Rows are points. Each copy is the shape, with its points in the same order, turned, moved and blurred by noise. Is it also mirrored, or only turned?
In the rows, 128 means zero.

Shape, 6 rows:
[[ 93 139]
 [103 129]
 [ 84 184]
 [144 136]
 [138 139]
 [168 162]]
Copy 1, 6 rows:
[[ 90 147]
 [106 146]
 [ 50 126]
 [126 109]
 [120 111]
 [119  75]]
Copy 1 is: mirrored
Copy 2:
[[118 157]
 [124 147]
 [ 76 179]
 [108 109]
 [106 113]
 [ 77  94]]
Copy 2 is: mirrored

Shape (7 x 3):
[[150 162 121]
 [114 159 121]
 [114 127 124]
 [156 107 201]
 [120  50 104]
 [107 157 102]
 [116 144 142]]
Copy 1 (7 x 3):
[[ 89 154 112]
 [104 116 119]
 [135 118 119]
 [174 184 162]
 [199 113  75]
 [ 96 104 110]
 [118 127 135]]
Copy 1 is: only turned
Copy 2:
[[ 89 125 137]
 [ 99 105 113]
 [128 117 118]
 [160 104 200]
 [185 173 108]
 [ 97 113  95]
 [122  96 128]]
Copy 2 is: only turned
Copy 3 (7 x 3):
[[154 132 110]
 [130 107 122]
 [112 135 136]
 [ 90 193  71]
 [ 97 190 189]
 [132 102 141]
 [108 126 112]]
Copy 3 is: only turned
Copy 4, 7 rows:
[[137 184 118]
 [116 158 130]
 [138 135 131]
 [168 124  46]
 [202  95 156]
 [114 154 151]
 [125 141 111]]
Copy 4 is: mirrored

Shape, 8 rows:
[[127 113  98  80]
 [154 132 154 118]
 [136 166 144 174]
 [179 150 132 134]
 [102 168 144 135]
 [142  81  59  81]
 [113  88  84  89]
 [122 123 152 162]]
Copy 1, 8 rows:
[[159 130 152 166]
 [130 151 103 125]
 [109 120 110  68]
 [109 166 126 108]
 [157 112 123  76]
 [134 127 194 197]
 [146 108 164 181]
 [112 103 108 106]]
Copy 1 is: mirrored
Copy 2 (8 x 4):
[[ 87 134 140 156]
 [118  90 111 115]
 [174 111 121  88]
 [115 114 100  84]
 [174 119 116 136]
 [ 51 154 171 143]
 [ 83 137 172 159]
 [154  89 148 105]]
Copy 2 is: mirrored

Shape, 11 rows:
[[131 100 138 105  59 132]
 [153 146 179 131 136 104]
 [126 153 135 152  97 145]
 [164 145 118 156 158 141]
 [117 117 125  88 128 156]
 [102 127  89 128 172 123]
 [134 125 156 117 184 147]
 [145 152 103 226 152  90]
 [ 96 114 168 146 159  82]
 [138 168 106 156 150  67]
 [129 106  90 118 143 155]]
Copy 1:
[[182 151 102 169 155 152]
 [117 155 164 108 137 153]
 [153 167 127 121 149  96]
 [120 118 144  94 154  88]
 [118 129  97 174 142 112]
 [111 105 117 137  94  78]
 [ 81 117 156 143 142 115]
 [169 125 181  55 106  65]
 [131 141 186 145  84 124]
 [136 134 143  66  86 107]
 [131  95 112 148 137  89]]
Copy 1 is: only turned
Copy 2, 11 rows:
[[107  96 158 106 161 152]
 [123 151 150 100  74 115]
 [ 97 120 109 139 104 148]
 [142 139  77  99  91 128]
 [137  81 124 112 134  98]
 [154 133  75 128 138  81]
 [179 121 113 108  86  83]
 [128 216  60 138 100 155]
 [155 175 148 149 113  89]
 [104 203  87 112 110  97]
 [152 103  78 104 148 114]]
Copy 2 is: mirrored
Copy 3, 11 rows:
[[192 127 125  64 150 161]
 [181 132 195 146 105 139]
 [151 143 183 112 165 137]
 [115 121 210 108 109 116]
 [149  78 135  98 145 124]
 [ 98 112 137 129 117  96]
 [129  77 172 155 107 135]
 [ 93 206 202 128 100 116]
 [150 143 141 174 100 140]
 [141 175 177 137  95  78]
 [108  91 141  87 125 125]]
Copy 3 is: mirrored
Copy 4:
[[127  95 128  80 105  83]
 [105 143 115 172 112 100]
 [137 100 143 141 104 128]
 [142 107 119 175 157 152]
 [105  99  94  94 115 154]
 [119 144 116 106 159 186]
 [123 148  65 152 117 159]
 [187 163 167 179 177 136]
 [118 202 113 137 117 133]
 [112 170 166 155 173 141]
 [135 107 102  98 150 172]]
Copy 4 is: only turned

Shape:
[[ 87 168  72 114 123 114  84  96]
 [107 108 177 145  77 136  98 143]
 [189 133 133 171  71  79 124 131]
 [111 189 174 177  99  91 170 158]
 [159 126  74 123 150 131  98 126]
 [ 98 100 146 124 106 125 120  99]
 [126 182 107 140  94 157 124 141]
 [117 145 115 108 139 100 139 136]
 [105  83 144 114 141  97 104 117]
 [164  85 157  90 158 163  79  91]
 [137 139 154  77 153 132 143 169]
 [ 97 118 148  73 133  97 152 118]
 [169 162 174  80 137 142 105 154]]
Copy 1:
[[118 113 175 115 171  60 107  98]
 [160  77 136 137  72 121 144 131]
 [175  85 144  95 139 192 158 147]
 [137 113  86  74  90 174 123  83]
 [153 161 186 129 165 112 135 159]
 [123  92 119 140 118  90 160 143]
 [156 120 145 144 129 134  87  94]
 [140 150 115  96 149 106 145 114]
 [123 117 139 117 115  86 186 165]
 [134 134 170 209 130 104 196 157]
 [164 189 111 137 114 114 171 107]
 [136 144  84 128 140  75 176 122]
 [176 161 150 169 118 142 174  84]]
Copy 1 is: mirrored
Copy 2:
[[ 91  54 107 149 150 138 139 157]
 [126 131  86 147  71  68 120 122]
 [173 102 145 108  75 132  85  86]
 [176 133 121 188 106 130 146  60]
 [112 107 107  89 150 148 106 171]
 [ 87 128 118 135 106  76 134 130]
 [118 114  92 169 100 167 105 130]
 [138 120 127 128 142 127 157 139]
 [110 124 120 100 135  61 149 140]
 [ 93 162 119  98 145  61  62 188]
 [157 183 120 141 138 115 144 171]
 [111 141 154 138 130  88 175 154]
 [164 164 133 163 133 104  91 177]]
Copy 2 is: mirrored
Copy 3 (13 x 8):
[[ 54 105 142 141 124 114 178 138]
 [156  71 163 128  92 149 126  82]
 [192  76  98 163 163 172 159 127]
 [190 123 181 152  99 170 155 179]
 [ 87 122  96 103 169 136 144 119]
 [130 115 152 143 109 109 142  76]
 [129  92 130  99  98 134 162 162]
 [104 153 128 144 120 152 145 133]
 [109 129 151 160 130 136 122  64]
 [109 109 105 114 149  89  63  71]
 [121 160 118 121  94 163  82 125]
 [111 167 132 169  81 127 124  95]
 [124 106 104 123  99 146  61 146]]
Copy 3 is: mirrored

Shape:
[[108 174  86 132 159 156 105 138 140]
 [122 110 109 105 150 159  79 183 197]
 [ 94 139 142  78 110 172 150 160 122]
 [ 79 161 128 166 134 130  89 158  79]
 [122 122 112 145 113 187 160 137 113]
 [168 165 147 106 126 165 166 128 130]
 [146 107  74 143 128 132 145 153  73]
 [144 156 165 136  75 129 171 144  87]
 [117 130 158 157  76  89 100  99 163]
 [169 114 163  92  95 136  99 122 105]
 [135 118 148 132  90 104 160  85 143]
 [109 142 104 146  86 166 195  86 131]
 [136 179  81 187  82 137 159 128 115]
 [123  87 134 129 148 151 143 116 109]]
Copy 1 (14 x 9):
[[109 117  99 141 173 132 117 179 150]
 [ 61 135 124 163 191 139 164 112 128]
 [ 79 175  99 114 125  95 159 160 181]
 [140 149 112 163 115 174 101 172 194]
 [121 131  57  97 101 119 148 139 154]
 [133 140  98 113 125  71 170 176 122]
 [156 168  66 114 125 131  94 113 134]
 [161 173 100 141  56  82 142 162 154]
 [135  90 177 161  82  99 128 116 156]
 [167 167 144 138 129  82 175 116 167]
 [146 113 153 101  79  76 128 125 136]
 [121  90  74  82  81  77 120 147 152]
 [148  99  56 157  84  97  96 162 135]
 [137 139 115  82 127 143 148 117 145]]
Copy 1 is: mirrored
Copy 2:
[[ 61 107 108 136 114 155  93 153 112]
 [131  84 127 128 133 155  95 220 145]
 [138 161 101 110  91 180 123 144 139]
 [ 92 101 151 133 118 181 131 106  64]
 [107 140 112 165 115 170 139 113 164]
 [106 150  87 132  82 104 147 132 154]
 [115  82 134 150 100 158 107  72 165]
 [127 144 113 107  96 135 189  78 139]
 [126 119 119  98 205 113 159 121 109]
 [160 147 153 115 116  95 125 117 137]
 [138 136  78 113 170 110 149  90 146]
 [ 81 164  67 144 151 161 145  85 173]
 [ 41 109 116 124 134 154 166  79 156]
 [151 125 103 174 127 144 107 107 134]]
Copy 2 is: only turned
Copy 3 (14 x 9):
[[150 169 120  98 116 131 123  78  97]
 [136 153  57  97  61 105 145  84 148]
 [152 142 114 162 106 111  68 102 157]
 [141 152 104  77 133 162  57 133  88]
 [160 131 152 145  87 117 102 144 113]
 [133 167 164 151 128 121 126 129 166]
 [128 133 124 158  93 183 123 152  83]
 [ 98 142 159 153 142 129  71 174 147]
 [ 91  95  99  86 170  84 122 153 127]
 [134 152  83 153 153 122 128 176 163]
 [108  82 139 139 161 106 133 149 143]
 [145 100 188 158 128  86 109 128  99]
 [ 93 147 178 125 121 114 109 143  61]
 [171 101 121 135 112 152 126 146 139]]
Copy 3 is: mirrored
Copy 4:
[[159 151  73 135 150 127 146 140 108]
 [145 143  36 170  67 150 159 119 141]
 [187 119 128 181 117 123 133  77 129]
 [163 113 117 119 141 182 119 153  92]
 [131 107 103 163 161 139 107  79 141]
 [138 109 130 144 146  89 158  83 168]
 [ 95  91 107 136 141 122 103  88  75]
 [130  81 185 146 162 140 151  83 135]
 [ 93 167 160 130 123 200 184 111 141]
 [131 119 146 103  85 138 157  63 143]
 [ 81 159 177 155 136 147 155  83 143]
 [119 155 132 176 205 136 135  63 132]
 [103 113 115 147 219 152 167 104 105]
 [113 136 125 143 120 136  80  90 142]]
Copy 4 is: mirrored
